Each point is reached from the start by the listed moves, each made once or not at all, plus a little noise. Say if it took an odd or an even number of moves. Then give how often each move was made.

Moves:
(1): [ 5.2 -1.5  5.1]
(2): [ 4.9  3.1 -0.4]
Start: [-3.6  2.0 -1.9]
Points:
[2.3 0.3 3.7] -> odd (1, 0)
[ 1.7  5.0 -1.8] -> odd (0, 1)

Moves:
(1): [ 5.4 -0.5  1.2  1.4 -0.7 -1.8  2.9]
(2): [ 0.3  1.7 -2.0 -0.7 -1.1  1.4  2.2]
(3): [-1.8  4.1  4.2 -0.7  1.5 -1.6 -0.1]
(4): [ 3.1 -1.9 -1.2  6.1 -2.4  3.4  0.6]
Start: [ 1.7  2.6 -0.8 -1.9  2.7 -1.5  3.0]
Points:
[ 2.1  4.4 -2.6 -2.0  1.3 -0.3  5.5] -> odd (0, 1, 0, 0)
[ 0.7  8.2  1.4 -3.0  2.9 -2.1  4.8] -> even (0, 1, 1, 0)
[10.1  1.8 -2.9  4.9 -1.4  1.5  8.1] -> odd (1, 1, 0, 1)

Moves:
(1): [-1.9  5.2  0.6  1.5  3.3  0.6  3.7]
(2): [-4.5  0.8 -2.6 -6.0  2.4  2.3  5.0]
(3): [-1.5 -0.8  1.8  0.8  0.1 -1.2 -2.0]
(4): [-0.6  3.5 -2.7  2.3 -1.8  1.3 -1.4]
(5): [ 1.4  0.6 -5.2  3.4  2.5  0.4 -3.4]
(6): [-0.2 -2.0  3.0 -0.1 -1.8  6.1  0.9]
Start: [ 1.4 -0.2  0.6  0.1 -3.0  1.8  0.7]
Points:
[-5.4  3.5 -1.6  0.1  3.4  9.6  4.9] -> odd (1, 1, 1, 0, 1, 1)
[ 2.6  0.4 -4.7  3.6 -0.5  2.5 -2.8] -> odd (0, 0, 0, 0, 1, 0)
[-3.1  1.1 -1.9 -5.9 -0.2  4.6  5.6] -> odd (0, 1, 0, 0, 0, 0)
[-3.7  2.0 -1.5 -4.2 -4.6 11.2  5.3] -> odd (0, 1, 0, 1, 0, 1)
[ 1.3 -0.3  0.5 -0.1 -3.2  2.2  0.6] -> even (0, 0, 0, 0, 0, 0)

Moves:
(1): [ 4.1  0.8 -4.2 -2.7 -1.0 -5.0  2.6 -1.8 -5.4  3.7]
(2): [ 6.0 -0.5  3.9  4.0  3.4 -4.6  1.7  3.9  1.4  1.6]
(3): [ 0.3  3.1  0.6 -4.8 -1.7  0.4  1.4  0.2  1.7  0.7]
(4): [-0.3 -2.8  2.6 -0.2  1.7  2.1  1.4  0.3 -1.5 -2.1]
(5): [-0.9 -1.1 -1.5 -0.8  1.3  1.7  1.7 -0.7  0.1  5.1]
(6): [ 0.0 -2.7  6.0  1.0  0.5  0.2 -4.5  2.6 -0.6  1.8]
(7): [ 1.9  4.4  3.6  2.9  1.1  2.0  2.3 -0.5 -1.6 -0.4]
(8): [ 0.3 -1.5 -2.2 -2.6  5.6  2.9 -4.4  3.0 -3.4  1.3]
(9): [ 2.0 -2.1  0.7  0.0 -3.7  3.4 -0.9 -0.4  0.8 -1.8]
Start: [-2.7 -0.8  0.8  0.3  1.8 -2.0  2.2 -0.7 -4.2 -1.0]
Points:
[-3.2 -3.3 -3.0 -2.2  8.4  2.7 -1.2  1.6 -7.4  5.9] -> even (0, 0, 0, 0, 1, 0, 0, 1, 0)
[  3.6  -9.6   3.8  -3.7   4.7   2.5  -3.4   3.4 -14.8   2.7] -> odd (1, 0, 0, 1, 0, 1, 0, 1, 1)
[-2.8 -3.2  3.4  0.3  3.1  0.4  3.4 -0.3 -5.8 -3.1] -> odd (0, 0, 0, 1, 0, 0, 0, 0, 0)

Moves:
(1): [-1.7 -1.6  0.7  2.9 -0.5  0.8 -1.2  0.4 -0.1 -0.4 -0.7 -0.7]
(2): [ 3.2  0.1 -2.8  2.9 -1.6  3.0 -2.4  0.3 -0.8 -0.9 -1.3  4.5]
(3): [ 0.5 -2.9  0.4  0.4 -3.7 -0.2 -0.7  2.5  0.1 -2.6 -2.1  0.1]
(4): [ 2.7 -1.8  1.9  3.1 -3.9 -1.9 -1.2 -2.3  0.0 -1.3  0.3  1.4]
(5): [ 0.8  2.3 -2.5 -0.1  0.4 -0.8 -0.7 -0.4  0.9 -0.6  0.9  0.0]
(6): [-0.8 -0.5  0.0 -2.9 -2.8 -3.0  3.1  0.2  4.4  1.5 -1.7  0.1]
(7): [ 2.2  0.5 -2.1  2.2  3.2  1.9 -0.9  2.5 -0.3 -1.2  3.1  0.9]
(8): [ 4.6 -2.7 -2.3 -1.6  2.3 -3.8  0.9  1.2 -4.3  1.7 -3.0 -1.5]
(9): [-1.6 -2.3  0.3  3.3  0.0 -0.7 -3.2 -2.0  0.0  0.0  0.6  1.1]
(10): [-2.2 -1.5 -0.3  2.7  4.9  0.3  1.2 -4.1  5.5 -0.3 -1.3  0.7]
(11): [ 1.1  2.7  1.1  0.4  2.3  1.7 -3.8  1.0 -1.1 -0.8  0.3  0.5]
(12): [-1.6 -1.0  1.0  1.8  0.7 -1.0  1.4  0.9  2.2 -1.7 -1.5  3.0]
Start: [ 0.4  0.2 -2.6  0.4 -1.0 -1.5  1.2 -0.3 -1.3 -0.1  2.2 -0.4]
Points:
[ 2.2 -7.8 -2.5 17.2 -2.3 -0.6 -6.2 -0.7  8.8 -8.0 -2.0 11.4] -> even (1, 1, 1, 1, 0, 1, 1, 0, 1, 1, 1, 1)
[ 5.6 -8.1 -5.8  7.0 -3.4 -3.8 -3.0  2.4 -3.9 -3.8 -5.3  6.6] -> odd (0, 1, 1, 0, 0, 0, 0, 1, 1, 0, 0, 1)
[ 8.9  0.5 -9.8  9.0  5.3  0.2 -5.1  5.8 -4.6 -4.3  0.0  6.5] -> odd (1, 1, 0, 0, 1, 0, 1, 1, 0, 0, 1, 1)
